Every row gives one point. Each copy is the shape, with its points in the same order, turned, moved and blurred by noise. Some copies are also mirrored. Which?

Shape (7 x 3)
[[-25 -28   4]
 [  8  20 -35]
 [-43 -29  20]
 [ -8  26 -42]
 [-20   7  22]
 [ 31  22  30]
 [-20 -10 -39]]
Copy 1 (7 x 3)
[[-33  -3  -4]
 [ -5  44 -40]
 [-47 -26  -5]
 [ -9  35 -53]
 [ -3 -26 -32]
 [ 52  -7 -10]
 [-47  28 -30]]
Copy 1 is: mirrored
Copy 2 (7 x 3)
[[-33  -1  -2]
 [ 14  19 -55]
 [-51 -10   5]
 [ -2  32 -61]
 [-27 -26 -36]
 [ 19 -54 -45]
 [-18  38 -24]]
Copy 2 is: mirrored
Copy 3 (7 x 3)
[[-28  14  31]
 [ 15  28 -27]
 [-46   3  39]
 [-11  35 -35]
 [-22 -13  12]
 [ 24 -40  -5]
 [-19  42  -2]]
Copy 3 is: mirrored
Copy 4 (7 x 3)
[[-24 -28  16]
 [ 18  -1 -44]
 [-35 -24  35]
 [  3   2 -44]
 [-11  12  17]
 [ 41  16  20]
 [-16 -31 -30]]
Copy 4 is: only turned

Shape (9 x 6)
[[ -6   7  14  16  22 -10]
 [ 16 -16 -40  29 -43  38]
 [  9 -14  23 -66  14  29]
 [ 26 -21 -40   1 -34 -21]
 [ 12  47 -42 -63  16 -18]
 [-37   2  -8  27 -27  -2]
 [ 23  55 -21  28  33   2]
 [ 24 -30  12  -2 -35 -23]
 [ -3 -25 -15  19  17 -13]]
Copy 1 (9 x 6)
[[ 11  18  15  20  15   0]
 [ 10  -8 -47  15 -44  55]
 [ -9 -15  30 -62  31  36]
 [ 31 -11 -51 -17 -26   3]
 [-12  61 -37 -68  20   2]
 [-20   4   1  30 -27   1]
 [ 27  78 -13  14  23  20]
 [ 36 -28  -3 -15 -28  -2]
 [  8  -4 -16  18  18  -3]]
Copy 1 is: only turned
Copy 2 (9 x 6)
[[ -2   7   2  15  10 -21]
 [ -2  -3 -47  21 -55  39]
 [  8   7  17 -70   1   8]
 [ 23 -14 -53  -4 -52 -19]
 [ 16  61 -40 -56  -2 -43]
 [-39 -15 -29  21 -25 -18]
 [ 17  61 -25  36   9 -16]
 [ 23 -27  -2  -5 -53 -15]
 [  9 -17 -25  11   8 -10]]
Copy 2 is: only turned

Shape (14 x 9)
[[ 17 -17 -27  -5 -40  14   1  57   7]
 [ 12  27  -9  30  -3  30  52 -29   2]
 [ 16 -18  -1  -5  27 -16  -3  56  45]
 [-28 -23  35   3 -44 -52  33 -21   5]
 [-19  56   1  33   7 -28  40 -13  14]
 [  6 -10 -46  -9  15 -46  40 -28   2]
 [ -6  -4  23  12  -8  20  -8  -5  -7]
 [ 25 -21 -25 -48 -29 -48 -21 -26  42]
 [-41  34  -4 -21   3   7  -9  55  46]
 [ 11  57 -22 -28  19  -4  42  -9   4]
 [ 29   8  24 -34 -33  -9  18  48 -17]
 [ 21  53  -1 -15 -46  11 -24  12  -2]
 [-34  39 -12  10 -21 -26  -1 -26 -16]
 [ 34   7   8 -13  10   6 -26  -1 -25]]
Copy 1 (14 x 9)
[[  3  -9  -4  18 -39 -34 -10  84  14]
 [  5  16 -20  54   4  17  46  16 -19]
 [  0 -25  24  -5 -28 -10 -13  31  70]
 [-47   6  50  27  -9 -69  38  10  -6]
 [-20  56  -5  36 -20  -5  38 -20  16]
 [-20 -12 -28  -3 -10 -37  22 -30   0]
 [-21  15  33  15   2  10  -4  31 -14]
 [-20  -9  -7 -29  35 -81 -14  20  21]
 [-42  34  -1 -12 -37   7   1  55  65]
 [ -1  36 -29 -24  -2   8  46   5   9]
 [ 13  17  37 -28 -30 -35  29  75   3]
 [ 10  69   0   0   3 -21 -10  71  -7]
 [-44  57  -8  15 -19 -23   4  -5 -15]
 [ 16  16  17 -19   5   3 -25  27 -15]]
Copy 1 is: mirrored
Copy 2 (14 x 9)
[[ 20 -39 -38 -17 -43   4  19  15 -16]
 [ 19  22 -16  29   8   6  66 -39   6]
 [ 11 -46 -23 -41  20 -28  12  26  30]
 [ -7 -37  48  44 -42 -50  50  -4  28]
 [-12  40  -1  15   5 -56  53 -20  18]
 [ 29 -14 -44  62   3 -50  45  15  40]
 [  9 -16  20  19  -1   3   4 -21  -1]
 [ 52 -28 -15  25 -43 -27  -2  35  74]
 [-43   6 -21 -35  -8  -5  -1  35  21]
 [ 21  46 -22  23   8 -11  55  32  20]
 [ 33 -24  21 -13 -31 -11  39  47 -25]
 [ 34  33  -1 -10 -47   2   0  15 -13]
 [ -3  29   0  52 -30 -37   9  -7   8]
 [ 54  -5   9  17  13  -3  -7  16  -8]]
Copy 2 is: mirrored
Copy 3 (14 x 9)
[[-23  44 -16 -18 -46   3   3   9  20]
 [ 36 -20 -31  23  10  42  33  17  25]
 [-10  55  30 -35  11 -28  19  22  38]
 [-11 -52  19  11 -27 -54  30 -13  22]
 [ 14 -17 -15  47  16 -15  21  53  49]
 [ 19 -15 -51 -24  30 -47  19  -2  26]
 [ -8 -14  27  15  -1  17  -4   2  -1]
 [ 14 -11   1 -48 -14 -46 -40 -35  61]
 [-50  16  19 -17  -5   0 -13  66  63]
 [ 35 -18 -34 -23  17   1  -4  60  34]
 [ 23  10  16 -24 -57 -16   7  37  -4]
 [ 17   6  -5  11 -44  11 -50  33  30]
 [-13 -41 -26  35   4 -21 -26  22  22]
 [ 33  15  20  -8   2   1 -34  14 -17]]
Copy 3 is: mirrored

Shape (15 x 12)
[[-20  -6 -32 -29  -9 -20  11 -64  14 -18  20  12]
 [-26  32  -2 -11   8  15  26  -9   8  36 -15  -6]
 [-15  24 -16  19  -4  10  17 -58  -8 -14  57  -1]
 [-23 -13 -11   4  46  20  -4  -8 -18  22  15  35]
 [  0  -1  15 -34  -4  -5  41  23 -12  19 -29 -34]
 [ 22 -29 -17 -17   8  56 -12 -45  39  12 -13   2]
 [ 12   6 -27 -12  -4  51 -61 -43  38 -12 -12 -10]
 [ -3 -36  24  11 -41 -38  -1 -28  -4  69  -6 -38]
 [-51 -11   7 -21  29 -30   7 -10 -15 -52  57  36]
 [ 16  29 -25 -36  33  15  13 -44  35  21  44 -20]
 [  9  -2 -12   7   3 -21  17  18   3 -57 -20  16]
 [-35 -64 -16  75  12   6  -9   3  59  20   3  17]
 [-24 -19 -59  13   6 -17   4 -14  18  43  50  -5]
 [-20 -23 -32 -40 -22  -4   1  -3  -2 -76  26  -3]
 [ 42   8   1 -17 -43  27   1  29  46   7  37  26]]
Copy 1 (15 x 12)
[[ -8  19  19  13 -42  -8  -7 -58  18 -13  15  18]
 [-15  30 -25  14  -1  -6  -9   9  -8  26   8 -22]
 [ 17  22  34  29 -11  18 -18 -38 -34 -12  40   4]
 [-22 -15 -23   7  25  31  16 -25  -1  20  23  19]
 [  5   2 -20 -40 -15 -28   7  27  -2  13  -8 -35]
 [ 14 -14  -1  24 -40  49  24 -32  31  33  -9 -29]
 [ 17 -11   8  25 -27  62 -34 -44  35  27 -30 -23]
 [ -6 -54  17   5 -41 -49 -27  20  12  28  50 -42]
 [-26  20  33 -28  27   7   6 -32   2 -46  22  56]
 [ 33  54   6   3 -20  26  -1 -34  23  42  39 -10]
 [ 34 -12  -1 -12  13 -15   2  -5   2 -20 -46  28]
 [  8 -62 -10  80  16  21  15  19  50 -27  28  11]
 [ 19  -8 -27  24 -23   5 -22 -13  30  -2  71  24]
 [ 19   0  10 -40 -35  22 -16 -33  14 -62 -19  30]
 [ 38   1  34  -2 -49  47  -8  48  11  31 -10  32]]
Copy 1 is: only turned
Copy 2 (15 x 12)
[[ 29  -7  -9 -57 -48 -33   0 -33 -14 -20 -10  39]
 [ 14  15   9 -11 -38  12  -1  35 -12  -2 -41   1]
 [ 30  15  -1   9 -52  -5   8 -40 -50 -26   4  38]
 [ 38 -33  29  -9 -16  12 -16  17 -39  25  -3  34]
 [ -4  11  20 -28 -15 -16  29  47   5  -8  -7 -38]
 [ 33 -43 -14 -41  -2  47  19 -28   6  -6 -28  13]
 [ 24 -28 -23 -49  -8  58 -31 -53  -6 -12 -24 -13]
 [-20  17  -3 -22 -48 -18  43 -16  13  70   2 -17]
 [ 32 -23  50 -11 -34 -57 -41  -8 -20 -33  39  46]
 [ 79  25 -10 -33 -43  34  13  -6   0 -24   4  18]
 [  9 -17  -9 -15  31 -49 -18   4 -23 -34   1  -4]
 [ 12 -71 -47  43 -10  -9 -13  -8  15  54   0  30]
 [ 39  -7 -42 -12 -60   2   0  13 -25  31  36  34]
 [ -2 -40  -2 -53 -26 -32 -20 -19 -21 -63  42   7]
 [-19  25 -19 -15  23  45  -1   1  16 -26  32  36]]
Copy 2 is: mirrored
Copy 3 (15 x 12)
[[ 30  -2   3 -26 -30  -5  29 -37  43 -31 -24  34]
 [-22   4   4  -6 -20  38  10  -2  31  29 -58  -6]
 [  4  52  -1   8 -39  21  23 -38  43 -13   3  14]
 [-24  -1   3  13  14  35  10 -37  -2  16 -10  46]
 [-14 -12  -8 -17 -15  41  38  38  -9   3 -32 -32]
 [ 37 -20  37   7  30  22  23 -47  44  19 -29 -18]
 [ 53   1  12  -4  45 -10 -23 -44  45  15 -34 -22]
 [-10 -25  47 -14 -69  -6  28 -31 -31  32 -19 -48]
 [-16  10 -14 -13  -5  10   7   5  10 -58  35  66]
 [  1  41  -6 -48   0   6  45 -42  64  25 -24  16]
 [ 23  -8  -4  26  11 -20  35  49   9 -19  -6   7]
 [-41 -52  35  80  -3 -30  14 -38  34  35  22   4]
 [-17 -11 -32  -3 -42 -14  30 -56  35  48  12  24]
 [ 46 -19 -43  -8  -3  -3  14  11  39 -56  16  17]
 [ 51  -7  25 -17  -4  22  12  24  57  50  32   3]]
Copy 3 is: only turned

Shape (17 x 12)
[[  8 -51  -3 -29  -7 -46 -45 -11 -26  32  13  10]
 [ 38 -59  -6 -35  25 -52 -11  17 -17 -28  25 -19]
 [ 16  61  45  -5   3  -7 -10  13  -2  17 -10  -4]
 [  7  -4  -3 -17  37 -53  -5   6  -9  11  -7  41]
 [-29  12 -42  22 -17   4  15 -17   1 -34 -65 -28]
 [ 34 -34  36 -33  30 -11 -10 -22 -21   2  -7   7]
 [-58  -4  22  32 -47   4  -5 -16  31 -47 -61  11]
 [ 21  34  25  48  33 -14   4  13  20  -5  -6  -8]
 [  4  36  33  30 -14 -23  -4  32 -15   2  -4 -17]
 [ 20  24  14   9  12  11 -10  30  14  41  -5  -5]
 [ 54 -37   4  11   7 -34 -26   1 -49   4  11  45]
 [-14  47 -21  27 -40  -3 -42 -35  39 -66 -41   5]
 [ -8  11 -26  15 -55  25  24  -8  44 -48 -33  10]
 [ 21  33  14  11  15   8 -41  53  -4 -21 -43  12]
 [-44   7  -5  46 -12  37 -21 -25  33 -20 -30 -21]
 [  6 -36  -5 -35  19 -20 -17 -16 -69 -16  38  27]
 [-20  52  21  24   9  11 -19  42  26 -12   0  18]]
Copy 1 (17 x 12)
[[ 10  -9   0 -56  -2 -28  20   0  22  22 -49   9]
 [ 22 -36   4 -73  12 -19  12  49   9 -29 -15 -16]
 [  9  54  36  23   3  -9 -20  32 -41  20   1   0]
 [ -5 -17  -5 -19   2 -39   9  36 -19  15  -5  43]
 [ 13 -14 -67  16 -15  40 -49 -15 -59   6   1 -29]
 [ 26 -16  41 -49  26 -19 -10   6 -30   0 -22  17]
 [-21 -31   4  42 -49  45 -43 -41 -44 -11  -1 -14]
 [  5  -6  16  50  21 -20 -29  44 -22   8  25 -20]
 [ 25  20  21  45 -20  -4   3  34 -23   8  -3 -24]
 [ 19  22  18  30  23   2 -33  42  -4  28 -13  11]
 [ 62 -24  13 -26  -5 -67   9   9   4  -4 -27  25]
 [-18  18 -33  31 -36  -4 -73 -43 -26 -33  10 -34]
 [ 18 -11 -23  16 -51  47 -73 -19  -9 -15  33  -6]
 [ 12  13   7  45  -8 -17 -54  50 -40 -26 -40   9]
 [ -9 -11 -21  59  16  41 -40 -37 -19  -8  -5 -26]
 [ 45  -3  -4 -56  19 -25  40  -1 -12 -33 -20  39]
 [ -5  27  14  69  -8   6 -18  38 -12 -25  -1  13]]
Copy 1 is: mirrored
Copy 2 (17 x 12)
[[-16   6  -1 -24 -31 -58 -22  39  13  -1  55  27]
 [  0   4   7 -21 -12 -57  15  58  16 -63  32 -20]
 [ 14  73   8  29   8   9  -8   8 -32   2  -2  23]
 [-26   9 -17   1  17 -36   1  17 -14 -40  19  49]
 [-14 -15 -30  -8 -10  -7  26 -21 -12  30 -59 -27]
 [ 35  21  16 -37   3 -36   1  11  10 -33  29  28]
 [-40  -4  17 -15 -56  23   4 -57  -6  15 -57   5]
 [ -6  26  39  46  33 -11   6  -7 -32 -11 -12   2]
 [ -2  36  17  39 -17   3 -13  12 -50  -3   1  -7]
 [  8  28  21  34  26   5 -21  35  -9  20   0  22]
 [ 21 -12  -2  13  -9 -55 -43   2  -1 -47  55  13]
 [-47  39 -17  18 -18 -10  -7 -71  25  14 -51 -30]
 [ -7  -9 -16  32 -32  21  21 -32  41   7 -57  -8]
 [ -4  32   3  11  26  14 -58  11 -21 -26 -34  -7]
 [-32   1  26  -5  -1  19   6 -43  10  51 -30 -22]
 [  4   1 -37 -32  -8 -26  -2  12   4 -44  83  -1]
 [-40  38  16  38  19  43 -18  -6 -16  -8 -15   9]]
Copy 2 is: only turned
Copy 3 (17 x 12)
[[ 11 -16 -20 -58  37 -42 -57  -1 -12   7  25 -11]
 [ 18 -52 -14 -49  56  16 -30   8  11 -42  22 -22]
 [ 10  46  39  11  11   6 -11  12 -30  -8  -4 -14]
 [ 17   6 -14 -29  45 -36 -16   2   8 -33 -12  12]
 [-31 -17   7  38 -41 -31 -16 -26  41 -38  -9 -49]
 [ 30  -1  -4 -42  33  18 -30 -27  -7  -4 -19 -12]
 [ -9 -25  51  42 -66 -29 -39 -39  36 -13   4  17]
 [ 46  22  14  56  12   0 -15   8 -15 -36 -11 -17]
 [  3   8  45  26   1  -6 -18  27 -37 -27   6 -15]
 [ 32  28   9  16  17  -5  -4  37 -10  17  -2 -21]
 [ 44 -18 -32 -50   7 -18 -40  16 -41 -32  -8  -3]
 [ -7  34  11  38 -70 -17 -39 -33  32 -50  49  -5]
 [ -3 -22   6  35 -69 -11  19 -27  32 -14  31  -8]
 [ 29  33  19   0 -19   3 -30  53  22 -36 -20  -7]
 [  2   2   1  70 -42 -11 -53 -27  37  15  11 -22]
 [-17 -23 -45 -55  38  11 -46  -8 -22 -16  -9  14]
 [  9  34  19  52  -5  -3 -19  40   9 -11   7  27]]
Copy 3 is: only turned
Copy 4 (17 x 12)
[[-54 -60 -24 -20  44 -29 -36  29  11  12   0  26]
 [-37   3  -6   5  90  -5  -4  24   9 -10 -10  20]
 [-22  12   5   3 -36  -8 -37  61 -34  33 -30 -12]
 [-30 -13  39 -22  18 -33 -13  48   4  31   9  35]
 [ 27  15  -6 -31 -43 -68  12   5   1 -47 -24   1]
 [-11  -8  -7 -18  42  13 -23  17 -14  26 -36  41]
 [-13  -1  30 -11 -77 -17 -20 -22  -1 -63 -27  12]
 [ -9   5  34  35 -18 -25  10  34 -31  18 -47 -28]
 [-38 -13  14  15 -22 -11 -12  64 -36 -15 -23 -19]
 [ -4 -16  -5   1 -19  -5 -12  50   1  36 -30 -24]
 [ -3 -64  17  21  58 -19 -31  40 -25  -1  -8  47]
 [  6  27  15  20 -57 -74 -64 -22  -1 -43 -26  -8]
 [ 30  32  -4  25 -61 -26  -4  -2  23 -50   3  14]
 [ 14  -7  40  -9 -12 -14 -63  62 -12 -12 -41 -38]
 [ 16  -1   4  -6 -58 -33   5 -33  -4 -21 -32 -31]
 [-18 -22   4 -23  67  -8 -22  13 -37  10  38  36]
 [-11  -3  42   7 -45  -5 -27  22 -15   9 -12 -45]]
Copy 4 is: mirrored
